Each row of a before or after table is a point. One or more steps were done to the points. Then noise was added and the rows were shuffled. The steps act on columns, c1 being the first. Name the steps. A step turns or swaps two columns, mirrors them in a line or flattens them onto one, adds a multiple of one to another, or multiplies or shifts one. Angles are multiples of 10 degrees, from the lower column toward the higher: turns from -170 to 170, lines from 10 to 170 but not 90. Use the fewest steps. Two steps may share a column if one is a turn and the other turns, adds or multiplies; they go together, in the order done. Otherwise the lowest column goes first.

Before:
[[-4.6,2.4,6.0],
[2.0,-1.3,-3.8],
[0.7,0.3,3.4],
[3.2,5.3,2.3],
[-0.7,-5.5,8.0],
[3.5,5.4,-5.0],
[-1.6,-6.1,2.6],
[-4.8,5.2,-4.5],
[-2.0,5.2,-2.2]]
After:
[[0.3,0.6,3.2],
[0.3,3.8,2.2],
[0.7,4.1,-5.0],
[1.0,-1.9,8.0],
[-4.8,-2.4,-4.5],
[-3.7,-2.8,6.1],
[1.5,1.2,-3.9],
[0.8,-2.6,2.3],
[-2.7,-0.4,-2.1]]
Steps: multiply c2 by 0.4; turn c1 and c2 by 50 degrees

Before:
[[-4.5,6.7,-1.2,-1.4,3.1,-7.2],
[0.8,-1.9,7.7,-6.8,-0.5,-5.8],
[3.9,2.6,4.2,3.2,-3.5,2.4],
[7.1,0.8,1.1,3.6,2.7,-3.5],
[6.6,-2.7,0.8,-1.8,-2.0,-1.5],
[1.5,-5.3,-3.5,-9.1,5.2,4.1],
[-5.5,3.2,4.8,3.7,-2.9,-0.8],
[-5.8,2.7,-2.9,-0.7,8.5,-0.5],
[2.0,5.9,6.7,1.2,-2.0,-1.8]]
After:
[[-5.8,2.2,-2.4,-1.3,8.8,-0.6],
[-4.2,5.8,-1.0,-3.0,2.7,-7.2],
[0.8,-2.8,7.0,-6.2,-0.4,-5.9],
[-5.4,4.0,5.3,2.8,-2.7,-1.1],
[1.9,6.2,6.5,0.6,-1.9,-1.4],
[1.6,-6.3,-3.6,-8.1,4.9,3.9],
[6.8,-2.8,0.5,-1.4,-1.6,-1.6],
[4.1,3.0,4.4,2.5,-3.4,2.7],
[7.0,1.6,0.8,3.8,2.8,-3.2]]
Steps: turn c2 and c4 by -10 degrees

Before:
[[8.2,6.5,2.2,-3.2,-4.0,-1.2,0.4,-1.8,-1.7],
[-1.8,-0.4,4.4,-5.7,-4.4,6.1,-6.1,-5.9,-9.2],
[1.4,0.2,-1.2,-2.5,-7.3,2.1,5.1,-3.6,2.1],
[-0.4,0.1,3.2,-7.7,-4.8,-0.9,1.7,0.1,-4.3],
[-2.5,-4.9,8.2,-1.9,5.2,8.5,-6.5,6.6,-10.9],
[3.7,-5.0,-0.1,-5.3,0.1,6.1,1.5,-1.0,-4.2],
[1.5,-6.5,6.7,-0.3,-4.1,0.0,-1.4,-1.2,-5.1],
[0.6,2.4,2.1,-1.2,-2.2,5.3,5.6,-2.6,-0.9],
[7.0,6.4,-1.6,-2.0,-4.5,1.8,-1.8,5.7,6.4],
[1.1,1.8,-2.7,-1.0,-2.8,-3.6,-0.1,-2.8,-2.1],
[6.7,6.8,3.0,-4.1,2.5,-2.1,-4.6,2.8,9.4]]
After:
[[6.9,1.1,1.7,-4.6,-3.5,2.2,-5.0,3.3,9.6],
[0.8,-0.7,-2.1,-3.3,2.5,-1.5,-0.1,-2.8,-1.4],
[-2.1,-1.8,3.4,5.3,-9.3,7.8,-6.1,6.7,-11.2],
[1.8,0.4,-7.1,-0.1,2.6,3.2,4.4,-3.5,2.1],
[7.2,1.1,-3.4,0.4,2.9,2.5,-1.5,5.0,6.8],
[0.8,-0.6,-3.0,2.8,-2.5,4.4,5.5,-1.3,-0.4],
[1.5,-1.2,-5.7,0.0,-6.4,0.8,-1.9,-0.6,-6.2],
[3.4,-0.9,-0.1,1.1,0.3,8.7,1.9,-1.3,-4.9],
[7.8,-0.1,-4.1,-3.1,-1.9,1.6,0.0,-2.4,-0.5],
[-1.4,-1.6,-5.1,0.6,-3.8,8.1,-6.1,-5.3,-9.2],
[-1.1,-0.9,-5.0,-4.9,-3.0,4.7,1.5,-0.3,-4.8]]
Steps: flatten c2 and c9 onto the line at 80 degrees; turn c3 and c5 by -100 degrees; turn c4 and c6 by -50 degrees
